Rows are points. Each copy is the shape, with its points in the same order, stretched, turned, moved and blurred by noise. Is it also mirrored, or only turned?
In the rows, zero is written as 128.

Shape, 7 rows:
[[ 79  92 114]
 [167 137 146]
 [101  91 106]
 [ 99 162 109]
 [167  69 192]
 [154 114 122]
 [157 139 122]]
Copy 1 (7 x 3):
[[ 93  79 121]
 [170 135 188]
 [125  89 119]
 [ 89 131 135]
 [194  80 226]
 [169 121 147]
 [163 139 157]]
Copy 1 is: only turned
Copy 2 (7 x 3):
[[ 71 104 176]
 [173 103 117]
 [ 82  92 150]
 [106 166 133]
 [191  34 179]
 [142  86 118]
 [150 113 110]]
Copy 2 is: only turned
Copy 3:
[[118  93  59]
 [151 128 166]
 [131 101  76]
 [105 147  80]
 [129  69 210]
 [152 127 144]
 [151 139 157]]
Copy 3 is: only turned
Copy 4:
[[101 146  80]
 [113 119 156]
 [ 95 158  99]
 [151 144 106]
 [ 55  83 157]
 [102 144 144]
 [120 142 149]]
Copy 4 is: mirrored

Shape, 8 rows:
[[150 150  80 153]
 [ 92 117  87 156]
 [141 101  91 127]
 [170 135 103  88]
 [198 145 234 147]
 [118 131 139 117]
 [ 80 144 155  95]
 [149 132 110 128]]
Copy 1 (8 x 4):
[[124 154 132 131]
 [125 137 111 205]
 [156 118 114 147]
 [145 109 107  68]
 [ 78  81 218  74]
 [105 100 119 138]
 [ 76  92  96 147]
 [128 123 128 120]]
Copy 1 is: only turned
Copy 2, 8 rows:
[[ 76 159  84 118]
 [106  86 107 136]
 [139 148  84 150]
 [164 202  92 113]
 [101 203 199 178]
 [140 128 144 130]
 [169  97 168  99]
 [121 164 105 133]]
Copy 2 is: only turned
Copy 3:
[[122 183 156 137]
 [159 141 119 135]
 [132 156 137  99]
 [112 174 192  95]
 [  7  71 104 136]
 [127 110 137 130]
 [157  71 145 141]
 [115 156 147 131]]
Copy 3 is: mirrored
Copy 4, 8 rows:
[[ 63 179 160 109]
 [ 66 113 152 142]
 [ 74 142 116 127]
 [102 179 100  68]
 [246 158  99 154]
 [131 113 116 110]
 [140  80 116  78]
 [112 157 122 106]]
Copy 4 is: only turned

Shape, 9 rows:
[[118 116 134 105]
 [121 108 148  54]
 [113 107 115 151]
 [132 136 123 178]
 [134 114 139 138]
 [214 155 132 156]
 [105 105  74 154]
 [152 170 145  94]
 [ 69  55 129 168]]
Copy 1 (9 x 4):
[[101 126 133 172]
 [ 53 134 119 198]
 [151 100 160 160]
 [167 131 167 129]
 [134 137 168 157]
 [111 177 221  96]
 [150  53 154 158]
 [ 67 179 116 135]
 [201  74 172 203]]
Copy 1 is: only turned
Copy 2:
[[144 118 140 136]
 [173  88 158 122]
 [141 155 124 160]
 [106 159 118 152]
 [135 130 120 150]
 [ 96 127  79 107]
 [156 176 117 153]
 [113 109 151  81]
 [169 157 120 227]]
Copy 2 is: mirrored

Shape, 11 rows:
[[124 129 144 113 118 123]
 [134 132 143 141 134 105]
 [130 121 136 119 108 108]
 [ 85 145 115 110 113 117]
 [141 140 127 126 132 136]
 [ 98 120 139 146 147 135]
 [116 125 126 137  86 120]
 [149 122 136 133 149 137]
 [131 126 124 127 132 117]
 [ 78 162  74 108  83 100]
 [139 106 123 122 144 125]]
Copy 1:
[[109 133 111 129 110 127]
 [120 140 142 103 117 150]
 [ 94 137 115 141 106 144]
 [105 199  95 148 140 120]
 [129 121 111 117 133 128]
 [169 154 153 120 135 118]
 [128 160  96 165 110 146]
 [138  96 138 108 135 131]
 [114 136 126 127 132 141]
 [ 76 249  58 179 159 137]
 [117 108 139 136 139 137]]
Copy 1 is: mirrored
Copy 2, 11 rows:
[[112 125 151 135 140 110]
 [104 123 168 154 143 148]
 [117 102 155 140 135 122]
 [ 89 131 118 166 130 116]
 [127 135 133 128 148 130]
 [ 99 141 149 149 111 139]
 [ 99 106 137 128 131 129]
 [138 135 151 126 133 138]
 [123 116 143 147 128 135]
 [ 85 115  81 183 143 122]
 [146 111 143 133 116 127]]
Copy 2 is: mirrored

Shape (13 x 8):
[[201 179 132 111 163 141 157 147]
 [ 81  72 159 126  19  47 105  52]
 [187 129 109  74 169 138 102 109]
 [135  89 138 108  91  99  66 137]
 [150  97  59 152 111 121 116 146]
 [130 157 123 111 171 198 138 161]
 [199  91 123  95 123 177 135 170]
 [ 93 135 192 141 122  74 100 117]
 [120 157 186 184 109 136  87 103]
 [149 117  87  76 107 137 114 110]
 [105 175 170 155 104 115 109  59]
 [190 162  94  91 116 170  99 179]
 [181 137 103 142 161 177 118  86]]
Copy 1 (13 x 8):
[[130 176 167  79 151 107  79 120]
 [120  75  68 115  53 224 224 146]
 [149 155 120 104 199 139  75 148]
 [133 103  75 147 130 177 138  90]
 [175 180  40 131 135 151 166  65]
 [114 167 153 123 166  53 127 150]
 [149 131  76  81 164  80 107  95]
 [109 116 141 160  59 167 131 140]
 [160 110 160 157  88 130 174 110]
 [120 144  97  93 188 147 149 139]
 [135 124 183 127 101 159 190 166]
 [121 146 133 104 212 116 130  71]
 [199 167 120 108 175 106 130 138]]
Copy 1 is: mirrored
Copy 2 (13 x 8):
[[116 117 148 108 175 125 125  99]
 [151 183 131 165   7 123 110  99]
 [139 117 147 154 155 151 138 141]
 [121 119 130 143  77 135  98 153]
 [155  97  89 124 119  93 135 149]
 [ 72 113  88 104 177 129 146 121]
 [130 138 126  92 164 133 119 157]
 [ 82 118 144 135  49 136 105  96]
 [100 105  99 130  77 159  90  69]
 [150 151 115 151 136 107 137 133]
 [111 136 113 154  71 146 111  40]
 [119 115 109 133 181 103 103 144]
 [158  96  93 119 146 164 135  99]]
Copy 2 is: mirrored
